Each row is a point. Each copy is the shape, with its points in the same order, turned, moved and blurred by noise. Some copies are also mirrored. Which?

Shape:
[[ -5 -35  -7]
 [ 29 -20  25]
 [-17  42 -62]
 [-11  79  16]
 [  7  -4  10]
 [  2 -22 -17]
 [ 25   7  -9]
 [ 38  11  17]
 [-32 -29 -13]]
Copy 1:
[[ 29 -25  -3]
 [ 31   3  38]
 [-25  23 -62]
 [-73  36   9]
 [  5  -3  16]
 [ 23 -10 -10]
 [ 12  23   3]
 [ 11  32  30]
 [ 14 -38 -21]]
Copy 1 is: only turned
Copy 2, 9 rows:
[[-11 -18 -18]
 [  1 -23  32]
 [ 41  57 -43]
 [ 15  80  34]
 [ -1   2  18]
 [  6 -13 -16]
 [ 24   3   8]
 [ 24   2  38]
 [-29   0 -33]]
Copy 2 is: only turned
Copy 3:
[[-16 -18 -11]
 [ 31 -29  -1]
 [-16  74 -32]
 [ 40  72  34]
 [ 14  -2   3]
 [-11  -4 -18]
 [ 24  10 -20]
 [ 47  -2  -5]
 [-38  -5   1]]
Copy 3 is: only turned
Copy 4, 9 rows:
[[  9 -28 -17]
 [ -6   5 -52]
 [ 55  25  47]
 [-22  68  31]
 [  3   8 -23]
 [ 12 -17 -11]
 [ 21  25 -34]
 [ -3  30 -43]
 [  6 -49   6]]
Copy 4 is: mirrored

Shape, 10 rows:
[[-31  -2  24  25]
 [ 30   6   9  -6]
 [ -6  13 -42 -19]
 [ 16 -15 -39  36]
 [  0  59  -1 -41]
 [-49  45 -22 -26]
 [ 57  -6  -1 -30]
 [-17  22   9 -44]
 [ 20 -32  18  -8]
 [  9  51 -13  37]]
Copy 1:
[[ -7  -9  43  33]
 [  4  19  -4  -2]
 [-46 -13 -14 -18]
 [-14 -24 -32  38]
 [-48  43  18 -30]
 [-75  -1  35 -21]
 [ 20  21 -33 -26]
 [-27   9  29 -37]
 [ 31 -10   2  -4]
 [-50  34  -6  40]]
Copy 1 is: only turned
Copy 2, 10 rows:
[[-23 -49  22  17]
 [ 15  -1   4  -6]
 [-18  28  12  25]
 [ 20  -1   6  65]
 [-37  29 -18 -36]
 [-71  19  10   8]
 [ 53  21   5 -20]
 [-38   7  28 -30]
 [ 28 -18  41  -3]
 [-11 -21 -48  22]]
Copy 2 is: mirrored
